Each row of a before or after table is a point. One or more steps were done to the points. Then noise was added and the rows were shuffled. The steps act on how far a point lies along the listed directions, d1 being the first. What was done? A step turns or swaps two directions, mirrors them in a line or flattens them onto one, adds a multiple of one to another, or multiplies one. Angles are multiples of 10 degrees, from the lower direction toward the higher: turns from -170 to 170, lines from 10 to 170 but not 90. Use the fewest steps. Two steps may share a direction if one is a turn and the other turns, adds or multiplies; they go together, in the order done. Otherwise the lowest direction goes first.

Directions:
(1): -0.037, -0.034
(2): 0.034, -0.037
Before (14 x 2):
-0.016, 0.007
0.032, 0.044
0.019, -0.031
0.009, 0.044
0.027, -0.018
0.005, -0.053
0.043, -0.061
0.005, -0.056
0.050, 0.028
0.039, 0.041
-0.030, -0.045
0.050, 0.041
0.002, -0.043
0.006, -0.039
After:
-0.046, 0.043
-0.009, -0.052
-0.029, 0.047
-0.010, -0.056
0.027, -0.045
0.018, 0.007
-0.023, -0.028
-0.047, -0.057
-0.008, -0.038
-0.049, 0.031
-0.036, 0.042
-0.006, -0.043
-0.029, -0.015
-0.005, 0.044
Steps: swap d1 and d2

Directions:
(1): -0.029, -0.010, 0.021, -0.029, -0.024, 0.070
(2): -0.062, -0.012, -0.012, 0.019, 0.057, 0.004
(3): 0.049, -0.012, 0.034, 0.019, 0.050, 0.034
(4): 0.008, 0.021, -0.045, 0.059, -0.020, 0.037
Before:
0.059, -0.002, 0.002, -0.025, -0.058, 0.006
0.045, 0.004, -0.003, 0.010, -0.037, 0.003
0.071, -0.020, 0.019, 0.018, 0.045, -0.014
-0.047, 0.004, -0.062, 0.001, -0.032, -0.049
-0.035, -0.001, -0.008, -0.079, -0.024, -0.009
0.014, 0.038, -0.037, 0.054, -0.049, 0.019
0.030, 0.009, -0.004, -0.008, 0.032, 0.017
0.076, 0.000, 0.023, -0.037, -0.043, 0.032
-0.110, -0.024, -0.014, -0.031, 0.025, -0.041
0.050, -0.019, 0.031, 0.020, -0.015, 0.003
0.003, -0.004, 0.012, -0.021, 0.020, -0.003
0.060, 0.032, -0.038, 0.052, -0.016, -0.010
0.029, 0.044, -0.046, 0.092, 0.061, 0.017
After (13 x 6):
-0.041, -0.024, 0.015, -0.029, 0.080, -0.013
0.101, 0.015, 0.007, 0.025, -0.056, 0.032
-0.063, 0.017, -0.042, 0.047, 0.005, 0.011
0.040, 0.004, -0.041, 0.053, 0.000, 0.052
-0.040, -0.033, 0.021, -0.007, 0.015, -0.021
-0.032, -0.033, 0.003, -0.002, 0.076, 0.007
-0.029, -0.029, 0.014, -0.058, 0.004, -0.042
-0.068, 0.048, -0.056, -0.013, -0.052, -0.029
0.018, -0.002, 0.009, -0.026, 0.004, -0.007
-0.009, 0.008, -0.011, -0.043, 0.008, -0.021
-0.041, -0.020, -0.005, 0.006, 0.041, -0.002
-0.069, 0.003, -0.034, 0.013, 0.025, -0.007
0.059, 0.000, 0.005, 0.003, 0.038, 0.038
Steps: multiply d1 by 0; turn d2 and d4 by -150 degrees; turn d3 and d4 by -130 degrees

Directions:
(1): -0.016, -0.012, -0.005, -0.045, 0.011, 0.054, 0.047, 0.051, 0.037
(2): -0.039, 0.078, 0.002, -0.014, -0.005, -0.024, -0.009, 0.049, -0.027
(3): -0.062, -0.018, -0.007, 0.049, -0.029, -0.024, 0.059, -0.008, 0.004
(4): 0.034, 0.046, -0.040, 0.056, -0.025, 0.034, -0.002, 0.009, 0.042
Before:
0.074, -0.094, -0.010, -0.006, 0.026, 0.034, -0.007, -0.071, 0.021
-0.021, 0.049, -0.020, 0.042, -0.011, 0.023, 0.020, 0.035, 0.020
-0.081, 0.023, 0.006, 0.019, -0.027, -0.025, 0.053, 0.036, -0.014
-0.073, 0.038, 0.007, 0.016, -0.007, -0.022, 0.022, -0.001, -0.037
-0.009, 0.077, -0.026, 0.009, -0.036, 0.024, 0.003, 0.068, -0.012
-0.084, 0.035, 0.024, -0.003, -0.009, -0.053, -0.011, 0.016, -0.037
-0.055, 0.025, 0.002, -0.082, 0.024, -0.006, 0.042, 0.069, -0.024
-0.025, 0.034, 0.008, -0.051, 0.010, 0.034, -0.007, 0.046, -0.008
-0.018, -0.009, 0.026, -0.023, 0.032, -0.027, -0.012, 0.026, -0.027
After:
0.043, -0.063, -0.002, 0.029, -0.003, 0.033, -0.019, -0.053, 0.049
-0.023, -0.050, -0.021, 0.053, -0.052, 0.009, 0.058, -0.013, 0.007
-0.017, -0.012, -0.021, 0.055, -0.014, 0.021, 0.038, 0.010, 0.018
0.033, -0.083, -0.008, -0.027, 0.017, 0.024, 0.029, -0.036, 0.017
0.035, -0.027, -0.021, 0.042, 0.002, 0.054, 0.008, -0.046, 0.027
-0.016, -0.048, 0.014, -0.012, -0.003, 0.026, 0.023, -0.022, 0.002
0.028, -0.045, 0.017, -0.008, 0.041, 0.000, -0.016, -0.004, 0.001
0.059, -0.024, -0.032, 0.044, -0.022, 0.048, -0.004, -0.015, 0.045
-0.018, 0.087, -0.003, -0.056, 0.022, -0.023, -0.045, 0.037, -0.054
Steps: multiply d1 by 0.4; turn d3 and d4 by 70 degrees; turn d2 and d3 by 150 degrees

Directions:
(1): -0.083, -0.048, -0.017, 0.012, 0.031, 0.007, -0.018, -0.020, -0.013, 0.002, -0.005, 0.062
(2): 0.042, 0.025, -0.039, 0.012, -0.026, 0.033, -0.072, 0.015, -0.023, 0.019, 0.026, 0.052
(3): 0.021, 0.041, 0.047, 0.067, 0.063, -0.001, -0.013, -0.001, -0.009, -0.032, -0.033, 0.020
Before (13 x 12):
0.030, 0.027, -0.018, -0.001, -0.021, 0.015, -0.006, 0.020, -0.008, 0.008, 0.006, -0.025
-0.036, -0.023, 0.017, 0.011, 0.048, 0.010, 0.013, -0.001, 0.000, -0.007, -0.023, 0.014
-0.004, 0.007, 0.011, 0.024, -0.012, -0.008, -0.021, 0.003, -0.019, 0.004, -0.010, 0.023
-0.009, 0.012, 0.056, 0.048, 0.060, -0.029, 0.018, -0.020, 0.002, -0.024, -0.027, -0.007
-0.005, -0.001, -0.020, 0.031, 0.021, 0.014, -0.028, -0.005, -0.024, -0.001, 0.001, 0.044
0.030, 0.022, -0.013, 0.000, -0.006, 0.015, -0.039, 0.007, -0.008, 0.026, 0.009, 0.028
0.035, 0.013, -0.020, -0.003, -0.036, 0.003, -0.013, 0.001, -0.011, 0.000, 0.034, -0.013
0.020, 0.010, -0.016, 0.008, -0.008, 0.024, -0.037, 0.015, -0.008, 0.009, 0.011, -0.009
-0.072, -0.045, 0.050, 0.044, 0.081, -0.027, 0.045, -0.024, 0.018, -0.039, -0.057, -0.007
0.017, 0.009, -0.005, -0.001, -0.026, 0.000, -0.009, 0.004, -0.016, -0.003, 0.007, -0.010
0.035, 0.038, 0.010, 0.031, 0.013, -0.011, -0.020, 0.014, -0.003, -0.026, -0.007, -0.004
-0.046, 0.005, 0.051, 0.038, 0.065, -0.024, 0.018, -0.011, 0.005, -0.038, -0.043, 0.011
0.027, 0.010, 0.000, 0.014, 0.012, 0.007, -0.013, 0.007, 0.000, -0.007, -0.009, 0.008
After:
-0.007, -0.001, 0.028, 0.002, -0.018, -0.027, 0.025, 0.000, 0.000, -0.001, -0.018, -0.027
0.043, 0.023, -0.043, 0.019, -0.027, 0.026, -0.090, 0.005, -0.031, 0.029, 0.039, 0.067
0.075, 0.056, -0.057, 0.011, -0.052, 0.044, -0.121, 0.032, -0.032, 0.024, 0.039, 0.078
-0.015, -0.022, 0.012, -0.008, 0.017, -0.012, 0.034, -0.006, 0.015, -0.011, -0.018, -0.021
-0.042, -0.023, 0.057, -0.025, 0.039, -0.046, 0.094, -0.018, 0.037, -0.007, -0.037, -0.073
-0.048, -0.030, 0.037, -0.005, 0.032, -0.021, 0.060, -0.007, 0.023, -0.017, -0.026, -0.073
-0.068, -0.029, 0.017, 0.000, 0.033, -0.017, 0.059, -0.009, 0.009, -0.015, -0.028, -0.039
-0.048, -0.023, 0.012, -0.002, 0.021, -0.033, 0.033, -0.008, 0.013, -0.026, -0.015, -0.023
0.144, 0.067, -0.110, 0.037, -0.081, 0.093, -0.206, 0.049, -0.054, 0.050, 0.064, 0.127
0.021, 0.005, 0.018, -0.005, 0.003, -0.021, 0.055, -0.001, 0.011, -0.012, -0.011, -0.061
-0.061, -0.037, 0.033, 0.003, 0.028, -0.039, 0.072, -0.030, 0.012, -0.032, -0.012, -0.048
-0.038, -0.021, 0.021, 0.000, 0.007, -0.021, 0.034, -0.012, -0.005, -0.019, -0.017, -0.025
0.071, 0.032, -0.034, 0.001, -0.024, 0.049, -0.066, 0.033, -0.020, 0.024, 0.022, 0.035
Steps: turn d1 and d2 by 160 degrees; multiply d2 by 2.5; multiply d3 by 0

Directions:
(1): 0.017, -0.033, 0.000, 0.040, 0.065, 0.040, 0.010, 0.004, -0.031, 0.037, 0.074, -0.050, -0.011, -0.036, 0.016, -0.047, 0.012, 0.006
(2): -0.085, 0.004, 0.003, 0.046, 0.020, -0.001, 0.029, 0.029, 0.026, -0.055, -0.019, -0.024, -0.001, -0.010, 0.059, 0.020, 0.054, 0.018
Before (14 x 18):
0.049, -0.010, -0.003, -0.025, -0.003, -0.014, -0.052, -0.028, 0.003, 0.030, 0.028, 0.033, 0.031, -0.011, -0.014, 0.001, -0.027, 0.001
-0.015, 0.015, 0.003, -0.001, -0.026, -0.019, 0.007, -0.006, 0.006, 0.009, -0.002, 0.004, -0.004, 0.019, -0.018, 0.030, -0.002, 0.008
-0.031, 0.001, 0.009, 0.041, -0.001, 0.004, 0.005, 0.032, -0.005, -0.010, 0.009, -0.018, -0.001, -0.003, 0.033, 0.000, 0.045, 0.002
0.017, 0.017, -0.002, -0.033, -0.002, -0.002, -0.017, -0.013, -0.004, 0.031, -0.001, 0.007, 0.012, -0.001, -0.010, -0.007, -0.012, -0.016
0.025, 0.026, -0.031, -0.043, -0.047, -0.029, -0.018, -0.015, 0.023, -0.003, -0.058, 0.044, 0.008, 0.022, -0.016, 0.017, -0.027, -0.017
0.101, -0.014, -0.008, -0.074, -0.032, -0.006, -0.037, -0.042, -0.018, 0.075, 0.029, 0.036, 0.016, 0.002, -0.079, -0.048, -0.066, -0.024
-0.048, 0.033, 0.014, -0.017, -0.064, -0.014, 0.002, 0.009, 0.051, -0.057, -0.093, 0.035, 0.007, 0.013, 0.014, 0.055, 0.015, 0.003
-0.016, 0.035, 0.026, -0.024, -0.079, -0.055, -0.009, -0.002, 0.051, -0.027, -0.073, 0.056, 0.024, 0.019, -0.027, 0.044, -0.021, -0.017
-0.039, 0.018, -0.011, -0.009, -0.009, -0.037, 0.025, 0.027, 0.019, -0.026, -0.026, 0.006, 0.003, 0.010, -0.002, 0.002, 0.026, 0.020
0.096, -0.019, -0.009, -0.027, 0.016, 0.007, -0.020, -0.023, -0.040, 0.065, 0.025, -0.009, -0.025, -0.010, -0.049, -0.052, -0.058, 0.006
0.051, 0.016, 0.008, -0.053, -0.061, -0.034, -0.020, -0.027, 0.004, -0.003, -0.048, 0.037, 0.007, 0.044, -0.059, 0.025, -0.035, 0.011
-0.042, 0.038, 0.001, 0.013, -0.037, -0.032, 0.030, 0.033, 0.063, -0.058, -0.069, 0.014, 0.015, 0.025, 0.017, 0.067, 0.007, 0.002
0.119, -0.011, -0.013, -0.067, -0.022, 0.001, -0.027, -0.024, -0.054, 0.061, 0.027, 0.016, 0.007, 0.021, -0.062, -0.040, -0.062, -0.007
-0.024, 0.054, -0.001, -0.072, -0.128, -0.069, -0.047, -0.017, 0.028, -0.044, -0.088, 0.097, 0.026, 0.058, -0.046, 0.054, -0.045, -0.014
After, 14 rows:
0.024, 0.023, 0.009, -0.048, -0.066, -0.040, -0.012, -0.019, 0.015, -0.024, -0.064, 0.039, 0.009, 0.048, -0.044, 0.039, -0.020, 0.014
0.086, 0.002, -0.008, -0.091, -0.059, -0.024, -0.039, -0.042, -0.002, 0.055, -0.005, 0.056, 0.020, 0.018, -0.082, -0.025, -0.067, -0.024
-0.047, 0.035, 0.030, -0.006, -0.068, -0.052, 0.003, 0.007, 0.058, -0.044, -0.076, 0.044, 0.023, 0.013, -0.005, 0.048, -0.003, -0.009
-0.043, 0.014, -0.012, 0.000, 0.003, -0.032, 0.029, 0.031, 0.017, -0.025, -0.019, -0.004, 0.003, 0.002, 0.006, -0.002, 0.031, 0.023
0.098, -0.009, -0.008, -0.043, -0.008, -0.006, -0.027, -0.029, -0.030, 0.056, -0.001, 0.011, -0.019, 0.004, -0.060, -0.039, -0.066, 0.003
0.110, 0.004, -0.013, -0.082, -0.048, -0.015, -0.030, -0.025, -0.040, 0.043, -0.007, 0.037, 0.012, 0.035, -0.067, -0.019, -0.065, -0.009
-0.072, 0.055, 0.001, -0.046, -0.118, -0.070, -0.031, -0.001, 0.044, -0.077, -0.102, 0.086, 0.024, 0.053, -0.013, 0.068, -0.014, -0.002
-0.069, 0.027, 0.015, 0.005, -0.044, -0.007, 0.014, 0.019, 0.053, -0.068, -0.084, 0.017, 0.005, 0.004, 0.035, 0.052, 0.036, 0.010
-0.020, -0.005, 0.009, 0.042, 0.007, 0.010, 0.005, 0.030, -0.011, 0.001, 0.021, -0.022, -0.001, -0.007, 0.029, -0.009, 0.041, -0.001
-0.024, 0.015, 0.002, 0.002, -0.022, -0.018, 0.008, -0.004, 0.008, 0.003, -0.002, 0.001, -0.005, 0.018, -0.013, 0.031, 0.004, 0.010
0.013, 0.023, -0.003, -0.033, -0.007, -0.007, -0.019, -0.015, 0.000, 0.024, -0.008, 0.009, 0.015, 0.004, -0.008, -0.001, -0.011, -0.016
0.042, -0.003, -0.005, -0.032, -0.015, -0.022, -0.051, -0.030, 0.008, 0.020, 0.014, 0.040, 0.033, -0.006, -0.016, 0.012, -0.029, 0.001
-0.056, 0.032, 0.001, 0.035, -0.016, -0.021, 0.039, 0.039, 0.062, -0.062, -0.055, -0.004, 0.011, 0.013, 0.036, 0.062, 0.021, 0.009
0.001, 0.030, -0.031, -0.033, -0.046, -0.033, -0.011, -0.006, 0.033, -0.019, -0.070, 0.039, 0.009, 0.023, -0.002, 0.025, -0.013, -0.013
Steps: turn d1 and d2 by -20 degrees

Directions:
(1): -0.015, 0.006, -0.070, -0.063, 0.023, 0.089, 0.016, 0.024, 0.025, -0.055, -0.024, -0.020, -0.022, -0.009, 0.026, -0.003, -0.033, -0.055, 0.032, 0.020, 0.042, -0.044, 0.000, 0.005, -0.020, 0.024, -0.004, -0.034, 0.040, 0.019, -0.002, -0.059
(2): -0.065, -0.022, -0.028, 0.073, 0.032, -0.016, -0.029, -0.073, 0.088, 0.041, 0.003, -0.014, -0.006, 0.020, 0.036, -0.040, -0.010, -0.009, 0.012, -0.004, 0.031, -0.004, 0.032, -0.003, -0.022, -0.028, -0.004, 0.014, -0.005, 0.052, -0.059, -0.011
Before:
-0.002, 0.002, -0.005, -0.018, -0.009, -0.002, -0.008, -0.032, -0.004, 0.015, 0.001, -0.003, -0.001, -0.001, -0.014, -0.001, 0.011, 0.009, 0.014, 0.028, 0.002, -0.001, -0.018, 0.011, 0.014, 0.019, 0.001, -0.024, -0.012, -0.011, 0.006, 0.010
-0.029, -0.040, 0.024, 0.115, 0.003, -0.055, -0.050, -0.074, 0.100, 0.077, 0.021, -0.008, 0.005, 0.035, 0.025, -0.021, 0.001, 0.051, -0.028, -0.003, 0.004, 0.033, 0.015, -0.007, -0.001, -0.045, -0.022, 0.040, -0.006, 0.056, -0.048, 0.016
0.051, 0.010, -0.010, -0.051, -0.007, 0.017, 0.021, 0.035, -0.021, -0.058, -0.024, -0.005, -0.021, -0.010, -0.015, 0.026, -0.019, -0.017, 0.005, 0.018, -0.015, 0.004, -0.024, 0.005, 0.028, 0.043, -0.002, -0.007, 0.037, -0.017, 0.025, 0.007
0.013, 0.031, -0.084, -0.058, 0.018, 0.079, 0.015, 0.033, 0.017, -0.058, -0.015, -0.020, -0.037, -0.025, 0.015, 0.000, -0.050, -0.059, 0.028, 0.027, 0.056, -0.046, -0.002, 0.017, -0.015, 0.024, -0.005, -0.053, 0.056, 0.030, 0.004, -0.056
-0.061, -0.033, -0.012, 0.086, 0.021, -0.065, -0.053, -0.079, 0.090, 0.070, 0.059, 0.012, 0.001, 0.032, 0.003, -0.016, -0.005, 0.042, 0.021, -0.015, 0.007, 0.020, 0.020, -0.001, -0.012, -0.064, 0.002, 0.038, -0.037, 0.031, -0.064, 0.013
-0.061, -0.048, -0.041, 0.084, 0.012, -0.020, -0.015, -0.064, 0.078, 0.047, 0.000, -0.028, -0.018, 0.008, 0.027, -0.032, -0.021, -0.002, -0.016, 0.018, 0.036, -0.022, 0.021, -0.015, 0.001, -0.021, -0.025, 0.001, -0.007, 0.049, -0.073, -0.029
-0.044, -0.025, -0.057, -0.017, 0.046, 0.084, -0.007, -0.018, 0.065, -0.031, -0.019, -0.025, -0.016, 0.018, 0.052, -0.020, -0.027, -0.056, 0.034, 0.019, 0.062, -0.029, 0.006, 0.003, -0.063, 0.003, -0.009, -0.009, 0.025, 0.040, -0.036, -0.056
0.038, 0.024, 0.031, -0.025, -0.013, -0.006, 0.025, 0.034, -0.059, -0.023, -0.006, 0.034, 0.020, -0.025, -0.012, 0.050, 0.014, 0.009, -0.024, -0.006, -0.006, 0.035, -0.024, 0.001, 0.006, 0.008, 0.016, -0.005, -0.021, -0.024, 0.049, 0.025
After:
0.033, 0.004, -0.019, -0.028, 0.003, 0.013, 0.011, 0.012, 0.002, -0.045, -0.022, -0.008, -0.023, -0.005, -0.005, 0.016, -0.022, -0.020, 0.011, 0.015, -0.006, 0.004, -0.014, 0.005, 0.021, 0.038, -0.002, -0.003, 0.036, -0.002, 0.010, 0.001
-0.001, 0.002, -0.004, -0.019, -0.007, -0.001, -0.007, -0.029, -0.007, 0.013, 0.003, -0.002, 0.003, -0.001, -0.016, -0.001, 0.012, 0.010, 0.014, 0.027, 0.003, 0.001, -0.020, 0.011, 0.015, 0.021, 0.002, -0.023, -0.012, -0.012, 0.008, 0.010
-0.062, -0.046, -0.042, 0.088, 0.013, -0.022, -0.016, -0.065, 0.083, 0.049, -0.001, -0.029, -0.019, 0.008, 0.028, -0.035, -0.023, -0.003, -0.014, 0.020, 0.038, -0.025, 0.021, -0.014, 0.001, -0.022, -0.025, 0.000, -0.009, 0.049, -0.074, -0.028
-0.054, 0.008, -0.114, 0.018, 0.050, 0.060, -0.015, -0.045, 0.112, -0.016, -0.010, -0.034, -0.044, -0.003, 0.054, -0.042, -0.059, -0.068, 0.041, 0.022, 0.089, -0.051, 0.032, 0.015, -0.038, -0.004, -0.007, -0.036, 0.052, 0.083, -0.060, -0.067
0.050, 0.030, 0.036, -0.041, -0.021, -0.002, 0.030, 0.048, -0.078, -0.032, -0.008, 0.038, 0.022, -0.030, -0.020, 0.061, 0.015, 0.011, -0.026, -0.004, -0.013, 0.036, -0.028, -0.001, 0.010, 0.014, 0.019, -0.008, -0.018, -0.033, 0.061, 0.028
0.013, -0.026, 0.044, 0.071, -0.016, -0.047, -0.031, -0.027, 0.045, 0.050, 0.018, 0.000, 0.010, 0.023, 0.004, 0.003, 0.008, 0.056, -0.035, -0.002, -0.014, 0.037, -0.005, -0.006, 0.013, -0.028, -0.020, 0.032, -0.004, 0.026, -0.013, 0.024
-0.101, -0.046, -0.082, 0.047, 0.074, 0.070, -0.034, -0.081, 0.143, 0.005, -0.016, -0.036, -0.022, 0.036, 0.084, -0.054, -0.038, -0.064, 0.044, 0.013, 0.090, -0.032, 0.035, -0.002, -0.081, -0.021, -0.012, 0.005, 0.022, 0.085, -0.086, -0.065
-0.028, -0.021, 0.002, 0.048, 0.004, -0.059, -0.038, -0.040, 0.045, 0.049, 0.058, 0.022, 0.004, 0.019, -0.017, 0.005, 0.001, 0.046, 0.014, -0.012, -0.011, 0.024, 0.003, -0.001, -0.001, -0.050, 0.004, 0.032, -0.035, 0.003, -0.031, 0.019
Steps: add 1 times d1 to d2
